Every row gives one point. Two turns around zero, p and q, are shown by what they do to some points. Where does a point land after both, in the order given? Backwards means that the second turn is done in reverse. Each puzzle has new turns, and all numbers are rounded.
(in the rows, 128 means zero)

Turn p:
[116 163 112] -> [123 166 114]
[148  95 164] -> [144  90 161]
[116 106 127] -> [111 109 128]
[109 157 109] -> [114 161 112]
[148 137 150] -> [152 131 148]
[131 111 105] -> [125 112 104]
Turn q:
[110 149 168] -> [126 170 153]
[151  98  98] -> [132  81 116]
[139 149 142] -> [149 146 132]
[132 130  98] -> [128 115 101]
[108 114 135] -> [105 129 139]
Where do these land?
p, then q backwards: [122 120 172] -> [132 100 163]
p, then q: [118 147 104] -> [127 139  98]
q, then p: [136 143 115] -> [138 129 109]
q, then p: [131 139 156] -> [146 143 147]
p, then q backwards: [140 142 101] -> [131 155 110]
p, then q: [120  77 119] -> [ 89  96 140]

Turn p:
[133 154 157  98] -> [133 167 136  99]
[154 123  86 139] -> [140  89  98 123]
[117 145 107 145] -> [127 129 100 146]
[120  94 143 146] -> [125 112 160 150]
[142 123 155 146] -> [154 132 151 137]
[102 129 120  94] -> [ 89 140 123 113]
Turn q:
[101 132 133 107] -> [104 131 123 103]
[133 113 140 165] -> [124 137 139 167]
[127 121 103 173] -> [136 140 102 171]
[141 127 126  75] -> [135  95 135  86]
[139 147 138 119] -> [142 136 141 112]
Where do these land?
q, then p backwards: [154  98 105 166] -> [120 125 116 186]
q, then p: [ 89 135 151 133] -> [106 164 115 140]
p, then q: [171 117 109 119] -> [130  80 134 122]
q, then p: [113 138 155 106] -> [108 157 140 115]
p, then q: [129 147 130 141] -> [149 134 122 133]
q, then p backwards: [111 133 118 104] -> [135 133 110 103]

Turn p:
[141  78 147 125 135 149] -> [150  84 130 128 133 161]
[119 141 142 154 127 122] -> [128 142 145 154 131 123]
[116 170 128 113 168 112] -> [129 163 136 107 165 100]
[153  82 136 134 103 120] -> [144  88 136 132  91 141]
[135 140 106 139 128 135] -> [131 139 105 137 124 119]
[134 168 112 118  79 138] -> [100 170 109 123  89 138]
[ 99 117 125 114 155 121] -> [114 111 134 117 162 115]
Turn q:
[ 79 104 148 141 180 129] -> [107 110 155 122 196 133]
[146 148 124 141 129 134] -> [136 147 126 147 119 138]
[150 152 110  97 107 142] -> [136 159 100 112  97 124]
[178 141 139  94 138 125] -> [179 153 108 124 123 107]
[112 129 147 141 107 121] -> [120 117 158 125 114 129]
[138 112 117 135 102 140] -> [129 111 115 125 104 146]
[ 93 110 112 147 132 104] -> [ 90  99 134 141 141 118]
Where do these land?
q, then p: [100 124 142 122 117 147] -> [114 126 137 106 143 151]
q, then p: [159 133 149 161 115  94] -> [155 123 152 164  93 135]
p, then q: [107 134  91 112 116 155] -> [ 80 132 106 122 137 130]
q, then p: [158 127  94  77 128 170] -> [115 149  66  90 113 111]
q, then p backwards: [123 119 129 151 142 136] -> [114 117 143 135 133 145]
q, then p: [127 113 143 134 135  89] -> [146 104 157 136 123 113]
p, then q: [121 148 148 139 144 106] -> [145 141 156 141 136 113]

Turn p:
[120 147 103 120 139 102 136 144] -> [119 125 102 109 138 101 135 143]
[ 90 113 149 169 167 133 129 109] -> [ 92 117 146 181 138 109 104 119]
[144 148  81  98 102 175  91 134] -> [152 139  80  95 145 185 114 114]
[118 124 168 137 126 123 145 128] -> [115 139 163 146 120 122 138 139]
[143 125  96 145  77 108 150 162] -> [144 110  94 118  87 136 159 168]
[144 124 156 128 180 119 140 137] -> [138 116 167 134 161  95 120 136]
[117 126 144 130 111 133 154 115] -> [113 135 142 141 118 137 155 125]
[100 105 132 115 143 138 102 130] -> [101 120 139 119 132 138  93 117]
[148 120 109 108 142 131 117 107] -> [145 116 123 111 139 126 123  95]
[157 147 142 129  93 118 115 114] -> [161 162 127 126 102 131 138 122]
Turn q:
[117 129 144 141 113 143  78 139] -> [ 94 136 149 129 123 133  87 145]
[150 129 140 106 150 144 133  98] -> [151 123 154 121 152 139 133 100]
[153 146  87 133 128  76 169 107] -> [162 129  83 157 102 118 159  86]
[110 135 156 159 108 147 122 149] -> [109 148 147 137 118 133 125 173]
[110 122 154 120 103 121 117 149] -> [116 137 141 108 110 105 117 152]
[108  96 152 158 120 127 107 146] -> [ 93 109 149 137 116 115 122 163]
[129 147 110  95 180 134 141 110] -> [144 133 112 120 182 128 140  91]
[158 126  99 132 119 110 151 150] -> [161 113  92 141 109 127 128 134]
[118 123 110 108 132 152 134 105] -> [123 125 125 103 141 154 140 110]
Where do these land?
q, then p: [137 130 126 163 136 158 155 114] -> [135 113 139 163 151 150 143 147]
q, then p backwards: [103 148 128 122 124 155 146 122] -> [123 156 134 102 110 142 137 135]
q, then p backwards: [138 142 112 116 104 112 156 113] -> [150 135 116 125  94 118 124 105]
q, then p backwards: [ 73 139 116 138 119 100  80 116] -> [ 55 132 128 122 130 105 115 104]
q, then p backwards: [144 146 156 127 108 108 117 168] -> [140 140 150 152 132  94  98 149]
q, then p: [ 99 124  93 133 144 136 146 124] -> [103 100 108 129 152 132 146 122]
q, then p: [116  89 166 122 159 153 170 129] -> [123  96 186 117 151 111 150 153]
p, then q: [117  88 128 120 105 120  90 169] -> [112 123 137  82 111 133  80 148]
p, then q: [160 119 119 107 136 116  96 119] -> [146 117 143 118 122 128 102  90]
p, then q: [161 116 132 139 133 139 120 117] -> [144 112 151 146 122 140 119 121]
q, then p: [159 167 134 122 141 110 133 117] -> [166 145 118 151 131 105 131 112]

Turn p:
[127 123 112 128 112 128 100 150 115 125 117] -> [141 119 114 138 132 124 100 145 134 121 108]
[121 119 147 144 114 103 149 136 125 143 125] -> [126 108 128 140 129 104 140 124 105 150 132]
[130 145 141 107 153 127 136 134 159 128 134] -> [118 138 150 118 128 131 163 123 133 111 113]
[124  99 134 140 143 125 101 116 122 127 135] -> [124 115 126 132 165 143 112 117 134 130 136]
[121 120 132 123 134 124 131 129  97 133 121] -> [125 131 114 122 133 127 114 116 117 147 117]
[147 117 111 133 119 144 139 133 117  94 135] -> [156 135 113 108 124 140 118 144 115 117 147]
[135 103 102 104 134 140 103 124 152 120 123] -> [132 110 117 109 137 149 127 137 166 104 122]
[144 116 119  92 112 117 145 134 121 123 141] -> [135 119 129  84 120 117 129 146 127 139 122]
[153 127 132 141 132 108 138 130 109 136 120] -> [154 128 133 127 130 112 124 109 120 148 129]
[ 94 143 111 134 116 130 143 115 125 119 127] -> [103 143 104 135 112 114 126 135 125 121 145]
[117 131 141 129 128 133 124 111 131 128 120] -> [111 124 131 134 122 135 124 115 126 124 133]
[130 142 136 151 127 146 140 133 141 148 126] -> [133 134 136 158 114 137 148 130 126 138 134]
[130 143 129 121 163 132 134 115 131 146 145] -> [117 157 142 123 138 136 148 114 144 141 127]
[119 163 146 145 103 133 109 132 148 123 123] -> [118 127 153 164 109 122 119 139 120 102 129]
Turn q:
[126 125 136 106 150 141 137 107 119 123 106] -> [126 136 131 115 142 156 156 126 112 122 129]
[108 121 132 103 123 149 139 111 100 120 122] -> [118 147 128  98 118 155 136 116 109 134 137]
[127 107 133 116 131 122 133 112 132 136 116] -> [136 121 133 124 141 140 133 106 116 128 121]
[147 139 120 127 112 113 107 127 135 129 126] -> [145 132 111 127 134 106 120 134 132 123 111]
[136 120 112 127 136 151 149 115 116 114 116] -> [134 119 126 112 113 145 152 128 121 114 146]
[131 123 114  99 142 130 140 133 118 137 120] -> [125 117 120 106 150 144 130 130 123 127 143]
[129 119 118 141 116 113 112 154 151 118 124] -> [118 108 128 133 124 103 112 127 143 112 107]
[142 115 114 142 118 100 134 133 127 128 133] -> [137 107 119 137 126 104 115 118 117 122 134]
[118 136 139 137 146 138 110 126 123 124 157] -> [123 156 139 149 124 138 115 138 137 121 138]
[140 136 130 141 105 113 131 143 163 128 150] -> [138 120 142 135 127  86 117 126 154 136 124]
[141 141 136 143 115  88 126 154 144 118 128] -> [120 114 129 143 136  78 120 139 125 130 115]
[ 93 148 130 138 143 155 127 111 116 144 131] -> [113 153 118 143 116 163 140 127 142 148 138]
[126 133 149 144 126 152 120 138 118 145 135] -> [131 134 140 139 111 146 117 148 133 147 122]
Where do these land?
q, then p: [138 122 139 129 125 144 131 141 108 122 127] -> [130 122 131 126 124 135 116 144 113 135 110]
p, then q: [140 141 116 133 113 137 134 114 140 124 139] -> [131 136 145 123 124 106 115 134 139 136 130]
p, then q backwards: [122 142 120 129 123 121 142 122  92 141 113] -> [112 138 130 137  93 114 123 121 115 135 139]
p, then q: [135 141 120 128 110 113 115 134 130 138 119] -> [131 118 130 139 131 109 122 124 122 125 105]
p, then q: [130  31 129 127 133 129 118 133 138 142 116] -> [150  83 145 118 141 188 118 101 141  86 150]
p, then q: [130 112 157 128 120 139 115 117 129 140 143] -> [125 132 151 136 122 160 115 127 128 136 122]
p, then q: [113 146 129 153 138 121 141 136 143 119 140] -> [114 131 127 146 119 109 137 136 119 134 156]
p, then q backwards: [117 128 113 123 111 131 119 138 133 127 131] -> [136 139 121 136 131 131 115 147 126 125 125]
q, then p: [164 144 120 118 138 127 117 131 126 139 111] -> [164 135 115 116 136 130 144 129 130 124 109]
p, then q: [114 146 132 117 116 122 148 131 145 124 124] -> [110 125 126 116 118 108 127 115 114 142 131]
p, then q: [125 140 118 118 147 117 140 133 114 126 145] -> [118 135 112 126 153 122 140 138 129 141 135]
q, then p: [110 128 140 133 146 151 118 117 141 124 131] -> [119 134 135 146 108 143 141 127 114 114 137]
p, then q: [125 143 131 130 145 114 126 118 125  98 126] -> [122 159 121 129 134 117 140 129 115 115 136]
